Each row is a point. Examples show where two turns around zero, p and q, send a point. Where does a point land after both, in the order given? Backwards means that the second turn is done in reverse. Each puzzle has new turns, and all numbers are rounded.
In the rows, 128 means zero.

Turn p:
[121 172] => [114  86]
[159 142] => [ 94 129]
[131  63] => [155 187]
[101 135] => [149 110]
Turn q:
[107  77] => [ 76 146]
[116 163] => [162 142]
[ 88 111] => [109 167]
[157 126] => [128  99]
[172 163] => [166  86]
Where do these land?
p, then q: [169  85] => [184 149]
q, then p: [138 139] => [122 142]
p, then q: [136 130] => [129 136]
q, then p: [ 69 158] => [77 86]

Turn p:
[170 143 113] => [107 169 135]
[103  94 134] => [131  94 103]
[175 163 148] => [143 187 139]
[ 64 112 117] => [132  62 136]
Turn q:
[116 186 102] => [137 127  64]
[104 170 122] => [123 144  82]
[118 115 172] => [120 166 154]
[164 129  97] => [156  90 126]
[ 97  98 119] => [ 87 119 140]
[168  70 156] => [145 122 202]
Where do these land?
q, then p: [102 142 144] => [128 121 161]
q, then p: [181 163 119] => [ 92 177 107]
p, then q: [177 144 162] => [169 130  82]
q, then p: [103 106 107] => [134  90 120]
q, then p: [ 77  84 108] => [154  63 126]

Turn p:
[ 92 144 159  80] => [163 182 102 129]
[124 146 167  95] => [160 148  89 124]
[108 103 125 159] => [ 89 133 136 149]
[104  99  53 155] => [ 92 131 207 140]
[140 185 178 115] => [151 134  69  83]
[155 119 104 151] => [114  92 149 126]
[173 100 111 141] => [127  76 144 145]
Turn q:
[183 180 106 121] => [145 114 174 189]
[ 87 153 146 165] => [152  89 129  85]
[133 109 157 130] => [112 146 140 105]
[172  90 105 126] => [134 184 127 155]
[ 65 108 125  98] => [ 97 107  69 107]
Where do these land?
q, then p: [ 73 140 173 125] => [164 161 148 177]
q, then p backwards: [151  63 164 168] => [ 68 186 110 108]
p, then q: [132 141  81 133] => [ 86 130 143 107]
p, then q: [ 86 148 104  74] => [116 100 193 152]
p, then q: [155 155 136 139] => [108 146 104 146]
p, then q: [171 122 110 130] => [113 170 124 113]

Turn p:
[108 159 153 169 101  78] => [ 70 133 100 175 123 150]
[124 160 165 136 170 127] => [136 160  82 124 100 143]
[190  99  81 164 104 158] => [129 140 225 125 116 133]
[169 131 123  87 101 140] => [147 141 154 112 178 145]
[ 86 142 111 112 118 169] => [167  79 119 136 125 141]
[ 82 139 118 139 143 144] => [140  92 106 134  97 130]
[103 120  92  89  91 111] => [115  75 134 119 173 124]
[146  67 158 149 153 116] => [120 170 137 133 112  65]
[143 135 152 108 172 108] => [126 164  94  95 127 121]
Turn q:
[108  93 110 109 126 114] => [125 113 153 106 114 159]
[133  98 102 109 152 137] => [104 106 143  96 143 138]
[156 131 101 104 141 122] => [115 113 121 122 166 148]
[139 121 134 136  66 113] => [116 144 129 176 101 159]
[110  89  94 132 118 123] => [113 125 175 117 119 151]
[158 157 225 171 138 138] => [130 181  50 139  97  71]
[119 188 122 184 134 102] => [177 182 136 154 158 103]
[ 95 144 100  99 132 203] => [126  55 158 138 135  81]
[134 132 165 108 145 100] => [146 134  86 106 119 142]
Where do these land?
q, then p: [ 95 124  99 141  80 163] => [112 158 120 190 120 105]
p, then q backwards: [174 172  86  90 123 162] => [102 108  83 102 154  65]
q, then p: [145  93 141 109  95  78] => [181  98 153 150 123 156]
q, then p backwards: [ 90 133 145 123 137 108] => [129 130 124 122 155 166]
p, then q: [170 145 154 142 143 100] => [171 107 130 154 143 101]
q, then p: [ 74 116 134  84 174 130] => [143 147 148 101 192  90]
q, then p: [116 111 163 149 155 158] => [ 92 109 112 124 170 132]
p, then q backwards: [160 130 102 186 117 125] => [113  80 107 153  88 131]

Turn p:
[144 124 119 138 118 137 115 142 169] => [112  90 148 120 118 145 134 119 125]
[105 125 158 108 151 145  96 138 122] => [158 119 101 134 159 160 120 135 130]
[146 131 156 150 103 146 147 144 114] => [123 108  96 121  98 106 115 131 146]
[ 70 116 117 144 150 127 137 136 197] => [110 122 133 137 127 179 121  84  63]
[148 115 170  31 190 135 142 146 124] => [194 100 113 102 217  91 124 132 100]
[132 143 113 153 107  63 134 129 112] => [124 169 139 123  95 114 169 101 149]
[113 126 137 150 130  92 140  95 110] => [106 178 110 125 128 123 140 116 133]
[145 136 106 157 126 138 128 140 126] => [123 124 143 114  94 133 124 143 131]
[148 115 118 142 107 144 114 103 140] => [ 88 113 140 133 127 132 128 146 143]
[115 107 112 122 110 134 129 133 103] => [133 133 123 160 118 119 138 151 122]
[156 143 106 137 129 145 129 123 110] => [127 131 150 115 113 116 113 156 143]
[113 156 124 104 115 129 126 107 110] => [139 149 139 154 142 119 108 122 149]
Turn q:
[160 151 119 126 139  68 134 136 123] => [105 104 133 123 150 123 106 179 155]
[114 139  93 119 197 127 121 145 113] => [146 123  91 125 150 124  72 145  92]
[ 91 129 109 139 122 121 111 103  82] => [123 150 153 147 134  93 124 138  82]
[125 123 105 114  78 156 113 125 174] => [162 133 168 115 142 162 156  95 137]
[146 141 146 126 110 134 151 153 101] => [109 116 139 136  84 140 117 136 138]
[148  85 158 109 137 160 123 117 141] => [155 138  96 151 114 124 145  96 160]
[145 135 125 152 132 143 123 129 149] => [134 137 124  93 125 129 126 119 142]
[129 108 157 139 101  95 145 134 157] => [ 89 128 126 132 141 147 166 127 157]
[101 163 147 104 131 130 135 106 119] => [135  90 128 133 117 113 149 137  95]
[146 110 154 122 118 113  89 152 148] => [142 154 114 133 129 154 154 155 160]
[103 124  95 158 143 160 162 108 101] => [110 134 135 120 124  98  93  83  89]
Where do these land?
q, then p: [ 97 143 158 140 103  87 136 152 140] => [154 128 100 154 107 122  98 128  86]
q, then p: [ 96 119 151 136 159  92 121 152 153] => [160 143 152 135 106 134 106 151  86]
p, then q backwards: [164 129 137  92  83 146 110  96  95] => [178 109 132 112 132  72 128  95 116]
p, then q: [115  99 134 129 132 141 155 124 163] => [122 150 131 159 130 103 115 128  98]
q, then p backwards: [162 136  88  96 150 155 151 137  91] => [115 179 128 115 113 184 148 147 133]
q, then p backwards: [149 145 120 104 149  92 129 127 163] => [155 119 158 105 138 155  93 128 127]
q, then p: [139 131 151 149 156 146 150 125 142] => [117 136 162 161 142 122 139 127 118]
p, then q: [153 114 134 153 116 114 140 111 142] => [117 111 134 148 148 138 144 120 100]
p, then q backwards: [114 137 101 133 147 149 109 104 154] => [117 133  93 130 105 113 137 163 125]
p, then q: [118 106 132 131 111 122 101 141  98] => [108 128 138 102 127 150 106 106 138]
p, then q: [140 149 109 110  83 161 102 161 104] => [110 168 123 107 129 157 151 119 182]
q, then p: [ 89 128 120 164 147 131 132 107  90] => [156 184 122 143 123 128 144 124 153]

Turn p:
[111  79 118 161 109  68 111 167 146 161 166] => [193  94 123 104 174 127 130 117 125 133 193]
[159 137 170 147 185  66 117 128 120 149 122] => [190 134 128  79 134  97 110 138 117 162  83]
[119 136 186  78 118 108 171 138 112 103  91] => [120 155 168 134 114 119  69  96 180 140 103]
[142 163 157  77  90 119 138  86 143  99 104] => [111 184 152 137  97 113 127 141 191 113 114]
[ 94 145  78  97  83 117 134 148 142 135 174] => [136 128  86 140 117 151 128 105 152  75 186]
[ 86 126 158 119 170 176  89 135 123 116 161] => [ 75 120 123  69 147 151 140  94 106 117 108]
[142 160 154  97  73 136 147  85 101 179  88] => [134 221 150 169  93 136 131 119 135 156 134]
[ 81 105 142 141 175 159 131  77 109 124 163] => [115 117 172  94 128 159 153 104  78  90  97]
[109 163  81 171 131 144 101 177 160  80  82] => [ 96  51  78 142 108 147 151 149 168 166 123]
[142 108  79  80 120 137 139 103 153 176 100] => [132 150 120 181 106  73 163  98 114 113 149]
[127 181  83 180 108 164 104 151 144  77 134] => [ 90  85  74 138 118 179 151 184 151 130 129]
[149  88 165 155 173  92  68  88 126 124 165] => [154 125 162  41 154  98 152 163  93 126 119]
[173 120 108 135 118 173 177 131 156 132 118] => [112 130 120 203 159 115 132 147 121 117 109]
[158  81 113 153 140 131 163 178  60 138 125] => [135  97 135 158 143 124  56 135  64 154 145]
Turn q:
[120 152 159 158  78 148 157 133 162  86 135] => [103 135  94 110  96 165  99  86 114  86 138]
[120 123 191 108 171 106 140 130 183 164 155] => [ 57 157 146  91 109 114 183 128 142 138 105]
[ 74 116 129 124 121 114 152 105 124 143 104] => [136 151 155  95 165 158 136 136 112 117 135]
[173 142 100 154 122 143 165  97 146 152 195] => [102 162  99 119 124  70  63 137 145 117  99]
[171  62 130 123 143  92  57  90 129 151 125] => [187 156 119 142 120 103 187 148 192 151  96]
[ 31 105 150 113 144 209 130 120 132  94 142] => [105 130 207 157 121 177 133 132  95  43 109]
[153 147 133 156  87 155 162 144 144 174  77] => [134  88  71  71 146 119 124 121  90 110 113]
[129  92 157 152 125 106 105 144 145 111 119] => [150 133 128 111  84 140 162 118 148 124 140]
[134 192 122 126  78 133 137 141  79 213  95] => [124  51  96  82 210 134  98 129 131 152 111]
[153 143 121 119 103  78 115 143 118  33 113] => [153 143  97 175  98 162 121  81 130 165 193]
[151 161  83 191 151 119  85 135  99 137 138] => [158  96 116 135  97 125  76 182 148 172 118]
[160  74 107  99 137 130 121 173 107 118 150] => [151 112 150 160 118  65 147 115 146 120 161]
[131 128 140 126 164 122 124 117  88 110  90] => [158 122 154 141 127 142 140 116 100 170 114]
[ 91 154  69  44 169 138 142 120 137 106 154] => [ 76 157 161 203 176 118 124 163  99 129 161]
Where do these land?
q, then p backwards: [105 140  98 146 121 141  78 142 175 150 133] => [152 161  93 152 106 130 117 119 138  75 151]
q, then p: [ 62 116 173 151 127 159 151 142 115  98 156] => [ 66 161 182  97 137 154 129 134 159 126 123]
q, then p: [113 127 106 118 121 127 143 175  96  72 126] => [132 145 150  89 162 154 130 165  94 106 145]
q, then p: [172 137 125 154 153  96 188 145 151 194 119] => [169 149 106 114  76  87  97  69 134 115 166]
p, then q: [155  99  91 128 118  75 123  93 191 100  67] => [120 166  95  51  90  96 152  98 147 136 180]
q, then p backwards: [138 158 169 112 173 160 105 146 136 131 124] => [114 130 108 146 160 175 129 113 130 107  82]
p, then q: [158  60 124 129 121 127 114 162  95  89 143] => [125 117 191 141 105 127 158 133 189 140 143]
p, then q backwards: [150 153 132 101  88  71  88 145 133  93 111] => [145 115 100 169 117  70 108 148 143 149 176]
p, then q: [ 63 152 185  99  83 174 124 149  84 118  80] => [ 82 125 128 112 166 191 128 162 143  67  58]
q, then p: [152 139 102 191 154 149 108  77 152 142 142] => [111 119  80 147 103 111 124 138 161 192 163]
q, then p backwards: [105 152 115 101 166 104 122  78  76 181 170] => [170 107 218 151 115 141 147 138 144  99  96]
p, then q: [163 103 114 105 112 154 191  83 134 168 164] => [140 120 132 134  69 164  71 102 109 183 121]

Turn p:
[205 157  49 129 138 120 107 140 105 180  82 117] => [ 90  29 126 135 118 113 139  61 142  80 133 151]
[ 96 111  82 100 137 167 143 163 124  94 144 141] => [105 123 102 151  82 141 143 175  90 121 117 101]
[119 153 137  96 147 109 188 183 153  77 137 146] => [158 130 118 105 112 113 205 185 115 130  93 117]
[ 84 169  74 192 149 169  96 137  95 167 173 105] => [ 63 134 146 146 131 167 134  57  72 134 139  63]
[150 103 193  84  73 124 141 120 185 153 102 154] => [125 166 138 133 149  92 125 180 199 126 131 196]
[169 112 209 157 144 154  64 133 128 128 132  68] => [112 151 109  67 164  70  74  96 106 174 165 150]
[ 57 130 167 100 139  98 129 130 173  73 113 131] => [175 196  83 103 119 165 158 164 128 141 117 146]
[132 112 105 105 107 129 140 117  91 200 129  81] => [ 77 102 141 138 134 134  82 101 158 124  70 127]
[ 91  97 107 162 152 100 123 141 135 146 127 151] => [148 146 136 175 112 146 139  97  95 138 113 147]
[128 125 134 120 103 157 178 124  90  90  92 168] => [141  90 165 122 103 158 129 197 137 143 145 130]
[151 133 124 134  90  69 112 117 134 105 137 156] => [178 140 153 124 133 118 127 125 136  68 138 140]
[144 146 169 109 139 136 107  69  95 154 178 151] => [133 124 131 143 220 131  90 138 138 128 143  97]
[138 116 113 177 147 130 135  89 156  97 118  97] => [162 133 116 125  89 118 120  88 148 156 160 100]
Turn q:
[113 173 148 105  79 121 102  88  93 120 177 119] => [157 104  99 161 101  91 137 153 135 156  74  85]
[110 146 128 169 159  94  89  92  98  80 126 124] => [131 107  99 143 190 104  97 137 169 170 132 119]
[176 141  63  95 157 146  73 174 116 148  81 167] => [199 136 164 100 107 177  93 127 180 113 138 192]
[125  75 155 114 164 127 114 133 163 153 136 171] => [151 124 140 104 142 139  97 135  66  99 170 122]
[ 92  65 101 152 140 121 172 131 155 171  93 109] => [ 87 167  95 110 141 177 157 116  87 126 177 153]
[160  78  86 123 125 116  94 167 107 171 113 116] => [175 123 109  98 133 180 162 125 148  87 149 157]
[ 97  84 166 109 141  90 154  82 105 119 108 174] => [126 151 130 149 165 165 102 151  93 147 153  57]
[160 161 172 166 120 157 152  73 181 165 129  77] => [ 84  69 149 168  98  92 175 104  87 165 155 151]
[ 93 159 135 134  62 178 125 148 150 105 163 148] => [117 133 114 119  88  95 106  87 103 125  49 122]
[110 130 111  96 101 143  70 158 142  97  90  71] => [105  84 107  69 109 160 122 154 162 134  81 157]
[143 151 111 126  87  92 166 137 163 149 184 126] => [138 161 140 148 127  89 187 139  91 113  89 147]
[149 131 103 135 158 156 153 113 104  62 151 158] => [136 164 162 104 143  86 108  97 170 151 138  93]
[175 168 164 176 133 119 169 137 115  80 145 153] => [108 130 183 175 166  78 124  89 155 112 115 107]
[ 90 131 150  91 165 132 157 157  99 171  95  77] => [ 77 136 101 144  81 160 125 179 147  96 171 130]
Where do these land?
p, then q: [129 147 102 139 119 155  92 128  96 114  79 175] => [147 142 108  94 115  94 113  88 117 103 125  72]
p, then q: [ 51 130 175  99 106  55 102 104 188 161 126 140] => [123 144 208 162 103  95  65 102 150 177 129 190]
p, then q backwards: [172  87 144 123 138 138 140  72  63 142 146 131] => [130 155 179 134 161 120  69 102 118  90 114 169]
p, then q: [146 200 126 186 104 125  82 121 168 135 119 172] => [113 153 150 141 128  31 129 139 105 146 139  70]
p, then q: [118 109 132 186 125 212 108 128 175 118 144 168] => [137 142  64 186 121  55 152 123 113  97 105 131]
p, then q: [ 98  70  64 133 132 112 173 152  96 165 115  68] => [112  85  97 141 124 224 131  87 112 175 101 127]
q, then p: [ 96 180 149 107 113 125  43 113 137 115  98  82] => [ 95 135 125 186  77 119 112 124 103 117 124 214]
p, then q backwards: [199  97  84  52 144 161 122 143 143 155 141 113] => [ 85 177 189 164 135 127  99 151 115 118 170  65]
q, then p: [152 122 145 101 172 152 155 147  87 148 124  80] => [129 198 136 118 102  96 140 158 129 113 113  91]
q, then p: [ 76 147 133 119 121 115 217  76  94 133 170 140] => [104 134 176  75 126 160 160  48 135 120  90  90]
q, then p: [148 151 110 133 101 113 128 141 192  82 121 132] => [149 112 121 131 162 164 141 151 136 160 123 188]
q, then p backwards: [135 153 117 148 165  92 122 130 131  89 152 148] => [163 113 181 118 118 117 127 112 137 151 158 139]
q, then p: [136  95 165 142 115 128 162 171  65 108 133 107] => [148 162  87  95  73 135 134 125 146 152 133  80]
p, then q: [115 142 140 112 110 137 108 162 121 121 153 126] => [114 145 119 133 119 128 101 153 162 120 116 118]
q, then p backwards: [149  89 133 140 155 103 166 132 165 132 100 138] => [114 168 152 157 109 143  92 142 110 143 133 166]

Turn p:
[158 191 199 196 145 149 125 139 139 127  78 106 126  85] => [183  80  84 155  83 197 101 149 184 112 118 138 112 153]
[161 148  84 107  70 151  99 129 144 156 103 103 181 163] => [178 165 156 100  74  86 128 124 134 195 141 131 119 124]
[104 126 146 124 130 133 170 142 136 121 206 109 157 133] => [126  88  90 134 134  74 154 135  96 102 153 143 150 106]
[127 181 153 136 115 161 104 113  68 126 125 172 133 106] => [156 126  91 128 134 144 107 153 101 132  98 107  55 153]
[106  82  79  84 152 112 135 145 196 174 172 100 119 104] => [ 92 114 186 148 118  86 118  69 101 114 132 171 178  81]
[165 102 121 151  79 121  96 165 106 174 141 159 122 169] => [ 96 113 154 118 129  82 105 132 160 182 159  98  86 155]
[140 140 142 135 117 102 151 149  54 143  62 134  71 147] => [104 129 166  95 147 172 124 195 154 126 124 137  98 195]
[162  77 141  93 139 181 113  83  87 123  73 142 135 176] => [ 92 210  90  64 133 149 115 133 155 163 121 145  98 119]
[ 99 124 131 103 148  97 144 133  81 130 143 110 143 107] => [127 134 136 127 155 112 107 172  96  88 125 140 142 120]
[119 136  72 147 145 165 124 174 117 133 133 107 128 140] => [138 128 169 138 114 110 161 134 145 113 144 146  81  91]
[109 194 130 106 164  78  77  88 121 145 183 168  86 151] => [ 96 129 128 219 153 152 126 148  47 175 113 113 118 142]
[ 67  89 169 180  97 143 167 130 125 157 139  53 116 112] => [147  69 113 120 170  80 138 142 191 104  94 192 161 133]
[156 127 157 130 117 101  89 153 163  77 124 134  92 103] => [104 127 123 163  89 144 126 112 155 106 107  70 152 158]
[180 151  90 134 118 114 174  40 167  63 109 157 141  99] => [164 124 112  73 119 207 162  98  90 153 110  65 176  95]
[105 106 101 141 170 117 131 133 174  92 131 129 175 108] => [157 146 128 148 140 134 134  87 130  87 159 114 161  78]
[ 92  73 134  81 140 124 150 133 171 107 127 165 123 144] => [ 87 164 120 116 153 118 144  65 111  97 148 138 160 144]
Turn q:
[117 150 113  84  65 136 130 164 137 111 152 106  80 144] => [167  67 156 116 109 119 120 149 133  91  76 112 149 118]
[159 172 132 158 206 189  90  89  84 150 104 135 171 142] => [102 193  80 166 170 146 113  43 112 100 164 140 158 128]
[132 112 113 158 203  76 174 109 162 110 110 143  86 124] => [129 112  85 106 142 107 157 160 138 159 204 169 104  87]
[122 130 167 205 161 165 123 148 109 140 142 118 211 155] => [128 171 111 147 136 134 127  32 107 192 139  87 121 151]
[ 75 173 126  62  87 118 116 156 134 146 119  98 131  98] => [123 115 142  96 122 102 117 134 137 105  28 160 133 139]
[167  82 110 139 190 126 129 150 169 139 126 132  86 102] => [150 125 105 154 158  85 106 164 136 126 186 135  76 111]
[132 149  87  82  52  88 156 174 128 124 133 162 130 154] => [196 127 168  84  69 136 129 172 114 115  92 141 159 134]
[162 149 157 150 160 148  59  75 132 145 150 158 222 105] => [ 70 223  70 175 131 148 125 107  78 129 121  95 131 154]
[141 112 139 156 122 130 173 139 166 124 127 148 104  71] => [120 138 142 110 137  68 136 169 152 151 157  97 122 111]
[140 119 166 118 121 181 126  84 100 161  93 117 199 156] => [ 75 179 160 136 104 158 119  50 119 101 135 120 115 148]
[113  94 136  89 119 104 129 154 121 109 137 120 123 158] => [148  93 152 109 123 159 118 140 106 133 113 137  95 128]
[145 124 157 124 147 117 168 122 139  84 159 143  97 114] => [118 102 115  86 147 122 133 160 112 133 161  92 126  98]
[161 111 128 160 128  85 135 139 116 103 108  86  92  93] => [109  83 127 133 130 107  84 161 146 169 165 144 147 134]
[130  98  78 139 166  98 160 102 114 150 172 123  75  96] => [144  98  87 113 160 121 153 176 172 115 181 139 114 170]
[113 131 107 155 138 188  91  79 129 108 108 111 200 153] => [ 90 152 136 191 126 133 171  58  82 120 130 135 143 150]
[ 79 109 127 107  75 118 120 159 100 109 110 163  84 129] => [156 109 194 119 149 161 138 166 153 138  87 139 142 107]
[ 86 162 132  90  35 110  97 133 138 164 127 113  84 181] => [152  90 148 135  63 166 132 134 179  96  37 134 142 107]
Where do these land?
p, then q: [100 160 175 184 160 191 159 161 110 118 103 139 115 170] => [203 102 133 131 139 100 181 157 129  97 183  98 124  90]
p, then q: [ 96 151  98 108 142 143 105  67 177 107 122 133 109 148] => [ 99 177 125 106 125 112 144  86 167 113 166 136 172 134]
p, then q backwards: [101 141 120  91  86 113 142 168 113 117 122 122  76 163] => [ 99  98  84 114  93 139 149  97 131 126 133 123 171  84]
p, then q: [179  96 174 113  69 105 151 149 120  71 103 112 193  80] => [125  82 139 145  64 120  94 142  35 100  82 155 131 165]
p, then q backwards: [179 107 140 183 138 138  93 106 152  91 143 125  95  88] => [113 152 195 154  94 135  97 108 136 145 156 108  83 158]
q, then p: [ 91  66  83 145 168 156 147 133 116 113 180 113 134 139] => [ 49 103 113 107 148 152 161 157 135 146 159 155 138  93]
p, then q: [136  70 172 106 110 177 105 109 109 159  92 192 121 149] => [141 118  83 154 130 155 172 133 150  60  90 185 123  93]
p, then q: [ 97 146 178  81 133  94 158 162 142  94  93 179 118  72] => [124  84 150 155 130 189 148  77  55 115 144 124 172 117]
q, then p: [114 129  97 168 117 101  80 142 102 164 138  99 145 134] => [143 129 139 123 135 140 138 102 163 197 166 131 104 123]
p, then q: [137 169  94 166 175  93 149  78  83 154 110  92  95 141] => [159 180 159 124 190  87  85  93 145 134 132  91  92 114]
q, then p backwards: [107 162  95 150 155 115 140 166 156 170  92  83  81 159] => [105 117 149 172 115 193 125 138 171 168 136  81 165 115]
p, then q: [136  84 102 121 123  77 103 104 141 149 200  95 141 183] => [118 168  80  94 129 118 127 127 156 196  94 147  97 187]
p, then q backwards: [157 161 161  91 114 149 108 118 126 148 154  93 177  79] => [177 173 121 108 114  84 111 176 173 130 131 104 137 145]
q, then p: [120 137 146 121  70 147 156 107 133 171 129 157 134 136] => [163 127 106 118  85 125 157 121 127 126 111 143 168 167]
q, then p: [170 142  85  92 160 119 123 150 140  91 136 184 184  79] => [131 141 148 144 117 131 122 219  83 106 167  99  77 143]
